Every row gives one point. Each copy is the shape, with its points in the same order, stretched, turned, moved and blurred by noise. Some copies are also mirrored. Which?

Shape:
[[-1.88  1.03 -1.19]
 [-0.64  0.58 -2.54]
 [ 2.71 -2.87 -0.74]
 [-0.89  1.25  0.12]
 [-0.22 -1.23  0.53]
 [-0.32  1.73  1.04]
 [-1.82  3.02  0.62]]
Copy 1, 7 rows:
[[-0.82  1.90 -0.24]
 [-1.61  0.93 -1.35]
 [-1.41 -3.34  0.02]
 [ 0.24  1.24 -0.04]
 [-0.65 -0.74  1.29]
 [ 1.05  1.33  0.11]
 [ 1.23  2.76  0.08]]
Copy 1 is: only turned
Copy 2 (7 x 3):
[[ 1.52  0.97  0.48]
 [ 1.69 -0.24 -1.07]
 [-3.04 -1.79 -3.11]
 [ 0.35  2.23 -0.12]
 [-1.69  0.38 -0.25]
 [-0.18  3.37 -0.54]
 [ 1.50  4.16  0.69]]
Copy 2 is: mirrored

Shape, 10 rows:
[[ 1.85 -3.04 -0.05  1.75]
 [ 2.57 -2.68 -0.44 -1.94]
 [ 1.23 -1.98 -2.05 -1.75]
 [-0.27 -0.05 -2.07 -1.93]
 [ 0.41  0.12  0.70  0.63]
 [ 1.31 -0.08  0.51  2.43]
 [-1.65 -0.26  0.01 -1.70]
 [-0.26  1.08 -1.33 -1.27]
 [-1.52  1.30 -0.91 -0.28]
 [-1.89 -2.33  0.65  0.11]]
Copy 1:
[[ 1.85 -3.73 -1.15 -1.62]
 [ 3.61 -4.14  0.43  1.42]
 [ 3.53 -1.87 -0.80  2.05]
 [ 2.74  0.62 -1.78  2.74]
 [ 0.23 -0.80 -0.57 -0.29]
 [ 0.86 -0.64 -0.29 -2.36]
 [ 0.38 -0.26 -1.79  3.14]
 [ 1.88  1.21 -1.33  1.99]
 [ 0.14  2.00 -1.63  1.29]
 [-0.69 -2.38 -2.80  1.25]]
Copy 1 is: mirrored
Copy 2, 10 rows:
[[-1.20  0.36  3.52 -1.45]
 [-0.06 -2.18  3.27  0.30]
 [-1.31 -2.98  1.45  0.60]
 [-1.08 -2.70 -1.02  1.10]
 [ 0.51  0.66  0.34 -1.12]
 [ 0.07  1.09  1.14 -3.01]
 [-0.18 -0.37 -0.78  1.62]
 [-0.16 -2.21 -1.50  0.36]
 [-0.77 -0.69 -2.43  0.20]
 [-1.01  1.67  1.21  1.29]]
Copy 2 is: mirrored
Copy 3:
[[-2.38  2.57  2.80  1.76]
 [-0.89  3.74  0.21  2.14]
 [-1.82  1.86 -1.01  1.89]
 [-1.10  0.38 -1.35  0.90]
 [-0.13  0.17  1.83  0.56]
 [-0.95  0.20  2.71  1.44]
 [-0.02  0.41 -1.49 -0.99]
 [-0.64 -0.50 -1.12  1.13]
 [-0.61 -1.16 -0.74 -0.07]
 [-1.64  1.58  0.06 -1.86]]
Copy 3 is: mirrored
Copy 4, 10 rows:
[[ 1.63 -0.01 -3.21  0.79]
 [ 0.19 -3.53 -2.44  0.53]
 [-1.21 -2.47 -2.06 -0.82]
 [-2.09 -1.54  0.06 -1.55]
 [ 0.37  0.27  0.17  0.48]
 [ 0.71  1.37 -0.90  1.37]
 [-0.20 -0.84  1.09 -1.82]
 [-1.92 -0.92  1.09 -0.94]
 [-1.46  0.57  1.40 -1.35]
 [ 1.66  0.22 -0.40 -2.13]]
Copy 4 is: mirrored
